Rows are points. Each copy is the shape, with its points in the same order, turned, moved and blurred by noise. Say if it was mirrored as well.

Shape:
[[-0.236,0.158],
[-0.078,-0.148],
[0.228,0.170],
[-0.033,-0.180],
[0.236,0.090],
[0.096,0.070],
[-0.293,-0.232]]
Copy 1:
[[-0.095,-0.263],
[0.229,-0.125],
[-0.024,0.185],
[0.276,-0.105],
[0.055,0.190],
[0.042,0.049],
[0.289,-0.370]]
Copy 1 is: only turned
Copy 2:
[[-0.102,0.301],
[-0.177,-0.030],
[0.275,0.024],
[-0.153,-0.089],
[0.224,-0.055],
[0.114,0.020],
[-0.396,0.023]]
Copy 2 is: only turned
Copy 3:
[[0.035,0.267],
[0.143,-0.060],
[-0.292,-0.084],
[0.154,-0.119],
[-0.224,-0.147],
[-0.132,-0.045],
[0.379,0.053]]
Copy 3 is: mirrored
Copy 4:
[[-0.145,-0.313],
[0.124,-0.093],
[-0.258,0.139],
[0.141,-0.038],
[-0.165,0.162],
[-0.132,0.025],
[0.242,-0.282]]
Copy 4 is: only turned

Shape:
[[-0.136,0.009,-0.104],
[0.291,0.041,-0.043],
[-0.001,-0.172,-0.141],
[0.494,-0.077,0.275],
[-0.101,0.039,0.056],
[-0.178,0.166,0.186],
[0.254,-0.108,0.028]]
Copy 1:
[[0.077,-0.158,-0.134],
[-0.127,0.023,0.185],
[-0.103,-0.073,-0.099],
[-0.153,0.401,0.317],
[0.132,-0.012,-0.136],
[0.284,0.060,-0.111],
[-0.169,0.125,0.118]]
Copy 1 is: only turned
Copy 2:
[[0.046,0.069,0.144],
[0.260,-0.012,-0.136],
[0.198,0.138,0.160],
[0.511,-0.409,-0.150],
[-0.005,-0.044,0.084],
[-0.146,-0.193,0.037],
[0.346,-0.093,-0.028]]
Copy 2 is: mirrored
Copy 3:
[[-0.115,0.083,0.200],
[-0.033,-0.197,-0.033],
[-0.152,0.147,-0.021],
[0.324,-0.335,-0.165],
[0.011,0.001,0.213],
[0.073,-0.026,0.389],
[0.038,-0.137,-0.060]]
Copy 3 is: mirrored
Copy 4:
[[-0.117,0.002,-0.085],
[0.121,-0.084,0.288],
[0.089,0.097,-0.027],
[0.399,-0.374,0.327],
[-0.092,-0.160,-0.081],
[-0.188,-0.283,-0.089],
[0.248,-0.072,0.151]]
Copy 4 is: only turned
